Rows are points. Examples show where two turns around zero, p and q, send a point. Write where each new point lands after one turn and then the other. Backwards means that the second turn is done in reverse. Each puzzle has new turns, and all numbers are rounded.
(in the rows, 128 means zero)

Turn p:
[152 117 194] -> [ 61 103 130]
[132  97 118] -> [123 153 149]
[ 82 146 136] -> [155  88 143]
[135 190  75] -> [184 134  69]
[148 110 168] -> [ 81 122 135]
[118 108  77] -> [165 167 144]
Turn q:
[ 81 148 136] -> [ 78 138 120]
[202  80 153] -> [217 147 122]
[ 92 134 100] -> [ 91 120 154]
[137 150 123] -> [126 107 116]
Where do these land?
p, then q: [127 123  73] -> [146  86  97]
p, then q backwards: [157 160 178] -> [111 192 131]
p, then q: [182 134 102] -> [ 97  77 135]
q, then p backwards: [ 86 133  80] -> [117  89 177]
q, then p: [ 94 122 159] -> [164 103 113]
p, then q: [121  95 176] -> [101 180 122]

Turn p:
[118 138 151 157 116 159] -> [135 125 102 104 165 123]
[163 110 107 170 129 118] -> [ 77 134 113 137 134 157]
[ 49 107 103 162 142 113] -> [115 148 200  99 175 129]
[161 186 129 118 102 131] -> [159 112  88 113  97 163]
[153 109  93  98 100 142] -> [143 128 123 185 125 153]
[121 106 111 156 207 138] -> [ 67  82 163 122 143 104]
[131 140 202  36  99  96] -> [201 168 106 137  58  68]
Turn q:
[ 95 114  67 141 115 113] -> [161 114 176 139 152  92]
[ 87 164 148 120 182 122] -> [ 69  98 128 133  97  96]
[141 130 133 144 104 152] -> [158 136 105 121 120 131]
[126 135 198 140 120 149] -> [120 121  70 150  94 151]
[187  73 132 150 106  87] -> [152 125 121 123 195 192]
[106  83 105 103 163 131] -> [119 111 191 131 113 148]
[ 97 184  72 133 170 172] -> [124 116 155  79  85  51]
[185 141 169  93  64  98] -> [121 202  77 148 168 162]
Where do these land?
p, then q: [180 153 165 162 172 103] -> [149 158 185 183 132 100]
q, then p: [131 120 155 119  88 150] -> [127 110 104 124 137 172]
q, then p: [166 115 105  87 165 113] -> [175 106 133 109 129  79]
q, then p: [148  85 125 123  75 108] -> [100  72  92 112 132 129]
q, then p: [190 115 113 147 154 135] -> [158  91 135 171 113  97]
p, then q: [ 50 148 117 167  87 161] -> [ 60 136 132  68  89 161]
q, then p: [ 76 128  94 156 131 122] -> [ 86 174 118 130 110 109]
q, then p backwards: [139  83 159 142 131 134] -> [149 157  88 128 110 139]
p, then q: [ 71 205 119  49 149 127] -> [134 186  89 128 158 229]

Turn p:
[141 133 119 124 146  85 133 142] -> [137 123 118 124  83 122 148 126]
[ 93 130 145 155 101  97 120  92] -> [136  77 147 135 121 162  98 135]
[117 171 137 115 169 151  92 124] -> [100 106 158  99 151  94 162 122]
[ 97 171 153 163 121 148 161 119] -> [ 91  82  98 128 161 150 126 145]
[122 100 114 113 160 122 150 116] -> [107 156 144 147 105 145 145 129]
[143 117  68 163 148 166 124 145] -> [121 179 125  93 136 122 131 185]
[178 147 122  71  95  85 135 109] -> [134 133 109 114  80 111  97  55]
[129 117 127 130 109 109 105 154] -> [166 123 128 135 119 109 120 136]
[185  99 158 167 116 162  99 174] -> [201 158 101 107 180 127 151 134]
[100 109 137 123 139 174 131 152] -> [117 146 136 160 170 115 142 149]
[102 114 129  84 105 111 157  82] -> [ 97 125 146 166 105 148  89  92]
Turn q:
[174 135 161 117 145 107 135 133] -> [155 121 148 152 103 107  94 142]
[108 112 113 120  88 162 128  96] -> [134 124  95 139 158 163 164 121]
[133 132 132  98 169 105 158 141] -> [140 112 170 115 132  97 121 158]
[131 125  89 185 117 177 116 119] -> [ 75 118 100 149 145 141 136  74]
[155  89 120 157 149 109  91 129] -> [ 90 138 156 152 100 160 103 126]
[ 78 176  92 110  82 131 140 103] -> [126 146  69 106 158 106 185 147]
[ 93 135 173 119 140 102 139 115] -> [168 152 154 108 109 116 155 129]
[149 115 121 141 132 174  77 142] -> [101  92 106 131 104 166 107 101]
[132 132 151 105 130  85 167 173] -> [162 149 154 101 142  96  88 155]
Where do these land?
p, then q backwards: [141  94 150 140 117 162  91 122] -> [113  93 147 121 111 123 177 134]
q, then p: [146 116 128 150 121 105 115 116] -> [128 101 121 113 147 126 118 146]
q, then p: [ 83 187 123 139 106 112 104 139] -> [ 92 124 113 133  77  94  88 117]
q, then p: [ 97  97 140 147 185 137 102 124] -> [116 114 131 170 171 152 107  90]
q, then p: [120  90 149 113 104 119 116 112] -> [119 145 102 105 167 119 135 124]
p, then q: [142 127 138 108 136 118 108 145] -> [139 143 135 155 130 114 127 142]
p, then q: [143 129 135 133  96 118 167 157] -> [ 74 127 109 143 142 129 126 134]
q, then p: [138 103  73 113 117 152 125 128] -> [112 150 152 150 142 124 154 172]
p, then q: [143 209 117 110 169 128 225 109] -> [101 147 110  75 204 147 218 145]
